Every row gives one point. To make a cloud, some directions were put in groups of two or more. Within a group, all points are equally far from the middle, so they leave a hole (a ring in 2 directions, a hollow ball in 3). The other directions are filled evenly. Then the cloud was stretched, turned, moved and blurred a little. Count the holes, and give their numbers of directions, smallest first.

Cloud:
[[-2.94 -2.12]
 [-1.54 -1.72]
 [ 1.55  1.06]
 [-1.03 -0.42]
 [ 0.19  0.48]
 [ 1.70  0.16]
 [-0.98 -2.32]
 [ 1.36  0.53]
 [-0.29 -1.64]
 [-1.62 -1.88]
 [-1.52 -0.72]
 [-0.44 -1.27]
 [-0.11 -0.54]
 [ 0.35 -0.10]]
Holes: 0

Cloud:
[[-0.06  3.23 -1.07]
 [-0.75  2.59  0.20]
 [ 1.29 -0.37 -2.36]
 [ 0.72  1.65  0.57]
 [-1.74  2.13  0.46]
 [ 0.20 -0.47  0.81]
 [-1.96  2.47  1.20]
 [-0.70 -0.14 -2.29]
 [ 1.11  1.12  0.50]
 [ 0.36 -0.03 -1.00]
 [ 0.60  1.12  0.15]
 [-0.96  1.76  0.83]
 [-0.14 -2.11 -0.33]
 [ 1.12  0.73 -2.21]
 [-0.31 -1.75 -0.25]
 [-0.67 -0.01  0.33]
 [ 0.95 -0.08 -2.73]
 [-1.17  1.97 -0.24]
 [ 0.58  1.61 -1.38]]
Holes: 0

Cloud (32 x 4):
[[-0.03  0.33  1.74  0.64]
 [ 0.43  1.44 -0.45  2.02]
 [ 0.33  2.83 -0.05 -0.92]
 [-1.22 -0.37 -0.07  0.94]
 [ 0.75 -0.26  0.37 -1.05]
 [ 0.10  1.39  2.05  0.63]
 [ 1.86  2.03  0.04  1.80]
 [ 1.27  1.35 -1.26 -1.67]
 [-0.58 -0.99  0.42 -0.84]
 [-0.61  2.13  0.13  2.00]
 [-1.77 -1.06 -0.43 -2.47]
 [-2.23  1.59  0.29  0.75]
 [-3.04  0.73 -0.20 -1.33]
 [ 1.74  1.74 -0.45  1.63]
 [-0.93  1.23  2.06  0.07]
 [-2.94  0.69 -0.54 -1.55]
 [ 1.91  1.70 -0.35  1.42]
 [-1.38 -0.78 -0.17 -2.77]
 [-1.63 -1.20 -0.50 -2.07]
 [-1.28  0.06  1.59  0.85]
 [-1.35 -1.08 -0.28 -2.36]
 [ 0.61 -0.13 -0.06 -1.96]
 [-0.24 -0.83  0.57 -0.77]
 [ 1.58  1.20 -1.38 -0.97]
 [-2.96  0.96  0.50 -0.44]
 [-1.11 -0.51 -1.36 -0.42]
 [-1.17  1.11  2.04  0.00]
 [-1.11 -1.09  0.21 -0.40]
 [-2.64  0.66  1.11 -1.42]
 [-0.70 -0.08  1.58  0.65]
 [-1.50 -0.11  1.13  1.07]
 [ 0.68  2.89  1.11  0.38]]
Holes: 2 (2, 2)
